Each row is a point. Each table stands for the endless flat space through its points: a line for two points, a plane for three, and so on. Write the one point that lies in both, or say that there is none.

First, 2 rows:
[[ 0.21 -0.15  0.06 -0.18]
 [ 0.09 -0.25  0.04 -0.20]]
Second, 2 rows:
[[ 0.20  0.00 -0.12 -0.01]
 [ 0.22 -0.05 -0.07 -0.08]]
They share: no point

First:
[[-0.18 -0.04  0.12 -0.09  0.33  0.17]
 [ 0.16  0.19 -0.16 -0.08  0.04  0.36]
 [-0.03  0.15 -0.01 -0.14  0.14  0.31]
 [-0.12 -0.05  0.08 -0.06  0.32  0.16]]
Second:
[[ 0.03  0.14 -0.20 -0.11  0.02  0.04]
 [ 0.15  0.20  0.04 -0.17  0.38  0.28]]
They share: no point

First, 5 rows:
[[ 0.18  0.02  0.11  0.04 -0.08 -0.11 -0.21  0.38]
 [ 0.27  0.03 -0.05  0.07 -0.26  0.09 -0.04  0.25]
 [ 0.18 -0.06  0.05  0.28 -0.16  0.01 -0.23  0.06]
 [ 0.27  0.02  0.00 -0.02 -0.11 -0.03 -0.12  0.40]
 [ 0.21 -0.26 -0.23  0.51 -0.16  0.15 -0.18 -0.22]]
Second (3 x 8):
[[ 0.31  0.02  0.11  0.15  0.03  0.21 -0.01  0.15]
 [ 0.27 -0.01  0.07  0.17 -0.04  0.16 -0.03  0.15]
 [ 0.11 -0.03  0.17  0.15 -0.02  0.10  0.11  0.29]]
They share: [ 0.27 -0.06 -0.06  0.22 -0.19  0.09 -0.14  0.08]

First (3 x 9):
[[ 0.12 -0.11  0.39  0.22  0.20  0.21 -0.17 -0.23  0.25]
 [ 0.10  0.34  0.03  0.22  0.02  0.14 -0.28 -0.09  0.02]
 [ 0.34  0.26 -0.13  0.22 -0.06 -0.14  0.20 -0.37  0.54]]
Second (4 x 9):
[[ 0.09  0.14 -0.13  0.02  0.08  0.14 -0.21 -0.23  0.20]
 [ 0.06  0.23 -0.16  0.22  0.09  0.20 -0.11 -0.18  0.11]
 [ 0.37  0.26  0.39 -0.06 -0.04 -0.02  0.03 -0.59  0.16]
 [ 0.19  0.16  0.06  0.01  0.01  0.01 -0.11 -0.35  0.23]]
They share: no point

First:
[[-0.30 -0.05 -0.02  0.19  0.33  0.01  0.44  0.37  0.10]
 [-0.21  0.09 -0.15  0.22  0.28  0.15  0.39  0.32  0.03]
 [-0.12  0.27 -0.18  0.31  0.07  0.21  0.18  0.23  0.06]]
Second:
[[-0.40  0.16 -0.18  0.41  0.19 -0.07  0.54  0.25  0.24]
 [-0.02  0.10  0.14  0.25  0.15  0.11 -0.04  0.45  0.18]
 [-0.12  0.12  0.06  0.41  0.27 -0.03  0.26  0.57  0.36]]
They share: no point

First (4 x 11):
[[-0.08 -0.18 -0.24  0.05  0.27  0.05  0.39  0.12 -0.24  0.39 -0.41]
 [-0.26  0.06 -0.08  0.31  0.41 -0.03  0.33  0.16 -0.62 -0.11 -0.19]
 [-0.35  0.12 -0.14  0.16  0.38  0.06  0.12  0.01 -0.44 -0.35 -0.25]
 [ 0.01  0.22 -0.16 -0.08  0.04  0.35  0.46  0.32 -0.03  0.02 -0.06]]
Second (6 x 11):
[[-0.22  0.38  0.00 -0.14  0.47 -0.03 -0.14  0.18 -0.10 -0.19 -0.21]
 [-0.36  0.48  0.06  0.22  0.43  0.04  0.28  0.15 -0.31  0.14  0.07]
 [ 0.19 -0.16 -0.52 -0.03  0.05 -0.09  0.06 -0.06 -0.16 -0.20 -0.37]
 [-0.04  0.10 -0.23 -0.10  0.36  0.22 -0.23  0.02 -0.29 -0.31 -0.37]
 [-0.14 -0.16 -0.41 -0.12  0.08  0.25 -0.17 -0.09 -0.22 -0.40 -0.29]
 [-0.08  0.00 -0.27  0.11  0.20  0.12  0.55  0.07 -0.19  0.12 -0.37]]
They share: [-0.20  0.06 -0.21 -0.01  0.24  0.17  0.21  0.06 -0.18 -0.09 -0.29]

First:
[[-0.24 -0.24  0.19  0.04  0.06  0.17 -0.18  0.66 -0.08 -0.25  0.01 -0.24]
 [-0.10 -0.15  0.32 -0.12 -0.16  0.13 -0.05  0.47  0.00 -0.07 -0.11 -0.27]
 [-0.51 -0.42 -0.23  0.19  0.51  0.26 -0.39  0.33  0.46 -0.01  0.43 -0.03]
 [-0.13 -0.38  0.23  0.33  0.15  0.38 -0.27  0.45  0.30 -0.23  0.13 -0.37]
 [-0.42 -0.14 -0.08 -0.37  0.12 -0.04 -0.05  0.13  0.31  0.31  0.14  0.06]
 [-0.05 -0.47  0.10  0.47  0.13  0.57 -0.52  0.54  0.35 -0.18  0.32 -0.35]]
Second, 3 rows:
[[-0.34 -0.04  0.14  0.17  0.28  0.00 -0.11  0.11  0.36 -0.08  0.03 -0.03]
 [-0.14 -0.29  0.39 -0.18  0.08  0.15  0.24  0.36  0.26 -0.18 -0.12 -0.33]
 [-0.39 -0.33  0.10  0.07  0.27 -0.03 -0.22  0.16  0.19 -0.04  0.09 -0.33]]
They share: no point

First (6 x 12):
[[-0.12 -0.31 -0.40 -0.21 -0.03 -0.17  0.30  0.14  0.03 -0.41 -0.35 -0.35]
 [-0.02 -0.02 -0.34  0.08  0.13  0.16  0.04  0.16  0.14 -0.32 -0.22 -0.30]
 [-0.19  0.38  0.26 -0.22 -0.12  0.29 -0.37  0.27 -0.04 -0.25 -0.18 -0.36]
 [-0.50 -0.12 -0.10 -0.48  0.18  0.13 -0.20  0.25 -0.13  0.02 -0.44 -0.44]
 [-0.25  0.68  0.02  0.20  0.13  0.46 -0.49 -0.06  0.37 -0.13  0.32  0.00]
 [-0.11  0.48 -0.07  0.49  0.13  0.10 -0.06 -0.07  0.41 -0.47  0.18 -0.03]]
Second (6 x 12):
[[-0.02  0.16  0.00  0.08  0.32  0.29 -0.20  0.11  0.07 -0.11 -0.06 -0.19]
 [-0.10  0.36 -0.62  0.00  0.53  0.02 -0.61  0.16  0.23 -0.28  0.17 -0.01]
 [ 0.12  0.18  0.02  0.02  0.22  0.33 -0.04  0.09 -0.13 -0.31 -0.12 -0.31]
 [-0.51  0.22  0.06  0.16 -0.39  0.18  0.04  0.06 -0.10 -0.75 -0.47 -0.50]
 [-0.23  0.26  0.30  0.08 -0.07  0.62  0.20  0.14  0.09 -0.13 -0.06 -0.46]
 [-0.41  0.42 -0.07 -0.04 -0.06  0.41 -0.03  0.14  0.28 -0.19  0.00 -0.37]]
They share: [-0.23  0.25 -0.09  0.05  0.16  0.24 -0.21  0.11  0.16 -0.20 -0.09 -0.23]

First (4 x 14):
[[-0.02 -0.01  0.02  0.14 -0.13  0.26 -0.41  0.10  0.14 -0.13  0.02  0.05
  -0.20  0.07]
 [-0.42  0.04 -0.16 -0.03 -0.30  0.44 -0.21 -0.05 -0.26  0.04 -0.28  0.26
  -0.19 -0.20]
 [-0.10 -0.39  0.38 -0.20  0.01  0.20 -0.19 -0.02 -0.48 -0.15 -0.28  0.23
  -0.06 -0.29]
 [ 0.09 -0.38  0.44 -0.12  0.12  0.17 -0.30  0.01 -0.32 -0.20 -0.19  0.17
  -0.10 -0.20]]
Second, 4 rows:
[[-0.43  0.02 -0.02  0.09 -0.06  0.03 -0.49  0.02 -0.59 -0.02 -0.38  0.25
  -0.44 -0.43]
 [-0.37 -0.09  0.17  0.09  0.05  0.23 -0.45  0.07 -0.44  0.04 -0.34  0.12
  -0.27 -0.28]
 [-0.01 -0.31  0.07 -0.30 -0.57  0.09 -0.07 -0.46 -0.11 -0.05  0.07  0.13
  -0.29 -0.40]
 [-0.25 -0.15  0.32  0.12  0.23  0.38 -0.36  0.22 -0.29 -0.02 -0.37  0.09
  -0.03 -0.04]]
They share: no point
